Every row gives one point. Examples show where two turns around zero, p and q, send a point. Write where each new point lands after one turn and then the other. Backwards means that the second turn is done in reverse. Each puzzle has new turns, and all numbers are rounded.
(in the rows, 128 means zero)

Turn p:
[179 107 135] -> [176 150 144]
[171 137 147] -> [148 156 161]
[127 127 148] -> [129 118 146]
[114 163  96] -> [ 91 151 104]
[ 50 106 114] -> [96 65 85]
Turn q:
[115  62 113] -> [170  92 169]
[102 120 126] -> [149 114 117]
[154 183 169] -> [ 64 144  96]
[141 147 104] -> [129 161 130]
Where do these land?
p, then q backwards: [129 153 109] -> [142 156 129]
q, then p: [149 112 178] -> [131  73 117]
p, then q: [ 76 151  80] -> [199 142 111]
p, then q: [158  96 145] -> [ 90 132 156]

Turn p:
[127 110  95 178 157 140] -> [ 98 114 172 146  94 147]
[171  96 144 135 110 121] -> [112  96 122 112 162 156]
[ 86 113 108 175 152  91] -> [ 87 124 141 191 103 116]
[131 181 121 124 183  99] -> [159 154 178 163 145  96]
[119  61 106 106  88 144] -> [127  88  73 120  97 169]
[115 136 136 105 167 150] -> [155 168 138 135 119 145]
[170 161 138 123  64 116] -> [130  94 114  76 166  87]
[106 166 175  78 104 162] -> [157 186  86  83 138 108]
Turn q:
[ 94 131 165 106 159 136] -> [132  99 152 140 164 161]
[176 104 120 161  86 147] -> [159 170 106  92  89 117]
[ 93 135 141 190  72 123] -> [147  89 131  59 114  88]
[141 145 133 145 158  90] -> [103 107 141 145  90 139]
[127 154 128  67 138 128] -> [105 150 158 163 165 128]
[179  65  86 127 130 100] -> [159 158  80 176  78 114]
[ 86 162 123  99 153 171] -> [ 92 122 128 122 195 148]
Where do these land?
q, then p: [105 140 202 129 152 128] -> [117 163 114  99 146 191]
q, then p backwards: [171 146 137  94 138 154] -> [117 125 165 139 174 149]
p, then q: [125 166 116 157 162  78] -> [137  75 155 118  82 144]
q, then p: [125  48 134 126  71 102] -> [132  55 161 119 190 126]
p, then q backwards: [129  91 127  90 134 153] -> [144  93 143 148 154 154]
q, then p: [ 93 135 111 132  92 126] -> [146 116 122 172 148 132]
q, then p: [148 168  70 168 146 154] -> [158 133  94 144  64  89]

Turn p:
[142 158 117 164 186 127 151 165 149] -> [ 95 125 110 155 174 109  72 109 120]
[145 145  47 110 109 122 141 165 106] -> [ 78 151 129 194 126 148 145 169 138]
[117  94 130 106 161 164 122  97 131] -> [131 112 138 118 120 149 147  68 145]
[175 103 107 175 180 105 114 157 139] -> [113  64 120 157 179 145  87 135 127]
[110 110 148 127  79 149 117 116 127] -> [151 141 112  90 102 142 151 141 142]
[187 183 141 156 173  90 127 119 192] -> [156 103  97 171 183  87  94 113  59]
[180 188 182 181 142 163  98 125 157] -> [130 105  54 100 134 113  87 112  49]
[ 99 104 112  91  75 145 107 120 111] -> [134 156 141 110  96 165 179 146 148]
[107 100 167  78  81 123 171 103  82] -> [161 147 167 112  46 107 143 136 166]
[115 140 112  94 127 102 111 183 122] -> [116 164 167 146 140 159 110 157 115]
[ 81 125 127 117 123  98 133  89  77] -> [113 128 182 100 112  91 166 136 145]
[ 78  87 146 138 103 148 143  96 144] -> [159 140 118  83 125 121 155 110 181]
Turn q:
[115 115  89 153 114 125 178 139 100] -> [133 130 137 163 159 172 169 138 127]
[109 138 135 112  97 125 166 119 177] -> [151 135 149 157 103 158  86 149 128]
[141 149 158  84 167 131 144 154 146] -> [142 152  93 142  74  97 127 140 132]
[150  91 118 147 172 115 136 122 162] -> [138 132 145 140 120 113 141  99 190]
[173  86  74  99 141 136 112 142 168] -> [160 154 120 115 162 103 119 149 202]
[160 192 158  63  99 109 105 139 123] -> [122 149  52 113 110 119  67 142  91]
[160 102 127 169  67 175 177  98  80] -> [ 79 127 164 196 203 130 130 141  99]
[101 147  62 146 147 170 112 112  69] -> [ 85 152 145  80 161 151 193 157 115]
[104  85 160 153 123 119  97 152 159] -> [164  68 154 119 120 104 121 112 136]
[117 117 175 103 166  91  96 105 115] -> [144 140 121 100  97  95 125  66 105]
[ 79 185 152 179 117 112  85 127 107] -> [ 88  69 127  82  99 163 132 113  83]
Where do these land?
q, then p: [164 153  86  74  97 141 119  98 159] -> [101 165 131 129 164 166 122 122  59]
q, then p: [121 160 113 173 166  98 156  83  94] -> [118 167 101  95 105  85 163  86 156]
p, then q backwards: [136  76 171 117 113  95  92 154 177] -> [ 80  98  89 101  76  96 125 146 158]
p, then q: [ 94 144 159 130 117 107 140  63 176] -> [118 182  79 159 126 144 112  81 151]
p, then q backwards: [107 162 190 163 130 108 136 146  82] -> [124 147 155  97 119 172  62 104 152]
q, then p: [179 107 154 115 118 198 134 158  75] -> [ 92 115 182 138 183  89  88 166 152]
q, then p backwards: [104 114  86 113 114 104 111 118 117] -> [ 99 110 145 126 125 129  91 135 161]
q, then p: [166  96  91 128 100 164 141 170 171] -> [143 117 111 146 193 160  69 129 123]
p, then q backwards: [138 142 141 167 143 173  94 143 163] -> [144 159 120 118  96  82  97 130  92]
p, then q: [ 98 101 123 149 125 119 168 124  83] -> [178 107 136 129  97 137  88 125 139]
q, then p backwards: [102 153  94  78 186 101 115 152 109] -> [ 99 132 150 122  56 175 113 100 148]

Turn p:
[129 116 167 131  69 116  81 106 100 139 140 125] -> [109  82  73 129 156 135 109 162 129 127 106 155]
[147 190 163  93 105  75 115 139 133 105 103 123] -> [110 133 111 184  87 116 109 164 148 181 128 160]
[ 96 106 110 187  87 162 132 167 116 151 168 163] -> [147 102 104 116 158 153 102 110  83  65 182 120]
[115 166 209  94 102 136 101 121 140  88 129 121] -> [ 67 112 131 181 145 114  80 163 165 147 117 137]
[171 135  78 151 198 123 181  63 135 141 137 133] -> [156 142 159 129  96 166 211  76 132 130  89  89]
[118  84 121 194 118 165 157 161 166 158 117 129] -> [123 152 157  93 144 162 137 130  85  59 164 143]
[ 78 105 168 131 107 120 121 156 110 129 190 128] -> [135  81 133 138 196 130  88 131 106 139 156 137]
[132 127 135 133 139  96 111 151 130 132 135 136] -> [132 121 125 141 129 108 140 137 101 145 141 140]
[162  98  43 143 155 141 183 115 138 126 131  77] -> [177 203 137  83 134 169 178  90 139 129 122 109]
[107 129 118 113  93 164 110 153 155 173 158 144] -> [123 119 114 124 145 113  91  81 122  86 145 169]
[137 100 135 113 149 122  94 133 151 118 121 136] -> [101 140 131 118 138  89 138 130 105 138 112 129]
[157 153  55 100 186 103 156  63 135  56  66 134] -> [147 197 142 129  48 124 155 122 146 173  60  49]
[ 83 154 151 103 130 106 111 113 117 143  90 109] -> [148 106 151 136 108 102  99 166 154 135  99 152]
[168 135 127  59 154 108 175 103 111 105  63 145] -> [102 141 149  95  49 130 137 127 166 196 108 107]
[120 121 140 174 128 182  92 176  84 156 173 119] -> [140  91 102 124 188 107 144 130 138  71 190 123]
Turn q:
[104 187  90 141 102  95 156 122  84 119 151 116] -> [135  85 180 136 119  79  97 105 173 112 134 119]
[122 131 147 135  64 123 150 125  96 159 152 108] -> [110  96 141 149 102 129  60 146 137 143 131 135]
[126 138 179  90 180 171 149 114 150 109 106 173] -> [182 180 108 142 165 176 139 126 118 106  90 100]
[139 104 150  41 179 136 119 139 142 145  67 163] -> [151 167 144 113 177 183 182 175 104 155  86  99]
[100  95 127  80 191 147 150 105 148 132 140 125] -> [133 198 139 159 166 151 155 112 143 156 118 135]
[171  94 126 163  90  81 104 100 118 105 144 132] -> [104  78 124  93 100 143 123  99 110 124 126 188]
[161 174  73 134  85 160 149 120  97 141 174 101] -> [123  86 123 162 134  43  88 136 149 130 103 153]
[142 144 149 183 127  99  77 134 117 130 133  77] -> [101  80 119 127 130 124 127 124 100  98 200 139]
[132  86 131 156  97 120 105 156 123  68 116  93] -> [ 89 141 137 101  79 123 134 140  98  81 147 164]
[104 131 138  80 145 136 110 137 195 127 129 157] -> [104 173 103 106 162 150 145 117 133 137 100  78]
[131 180  75 178  91 122 199 114 135 156 130  89] -> [156 103 119 117 120  59  76 140 206 138 161 148]
[125 104 154  97 199 142 136 181 146 151 123 192] -> [149 157 102 159 125 183 201 143 137 145  98  78]
[106  95 125 185 113 131  62 119 113 123 100 138] -> [128 120 125  99  82 121 137 102  57 139 169 126]
Where do these land?
q, then p: [146  94 123 136 114  93 116 115 185 136 159  83] -> [155 107 154 132 127 100  81  72 102 110 108 114]
q, then p: [128 116 184 130  88  76  63 117 118 131 143 126] -> [130  87 128  77 186 107  89 131 153 107 111  92]
p, then q: [139  78 137 143 104  69 169  96 127 161 137 136] -> [174 146 136 166 113 130 124 171  91 169  84 127]
p, then q: [125 108 153 139 123 161 172  92 110 132 151 102] -> [138 195  98 147 154 138 135 139 112 123 127 130]
q, then p backwards: [100 214  95 108 188 169 153 144 134  80  44 118] -> [ 79 112  64 180 206 176  90 153 111 111 114  60]
p, then q: [133  89 113 108 110  82 126 127 123  94 192 123] -> [165 107 137 165 161 106 158 136 116 185 153 134]
p, then q: [123  93 107  94  89 122  71 108 147 123 100 140] -> [131 112 188  79 137 107 158 135 111 146 119  96]
q, then p: [153 100 137 171 154 124  90 120  81 152 138 132] -> [134  85 104  88 145 176 145 111 109 118 144 104]
p, then q: [146 195 110  86 161 150 117 117 157 123 132 152] -> [131 112 117  69 126 131  75  90 143 130 169 140]
p, then q: [ 90 133 119 200  82 139 138 142  72 168 145 137] -> [101 146 105 158 104 102 174 127  97  99  75 191]
p, then q: [160 135 131 157  87 150 158 169  83 139 117 125] -> [ 85 152 101 163 119  87 127 111 146 128  81 131]
q, then p: [120 152 139 129 173 162 127 138 184  81  93 169] -> [143 190 125 150  95 142 144 115 191 164 123 100]
p, then q: [100 157 117  63 190 168 163 179 143 143 112 121] -> [ 85  95 101 110 175 199  76  87 139 116 132 122]
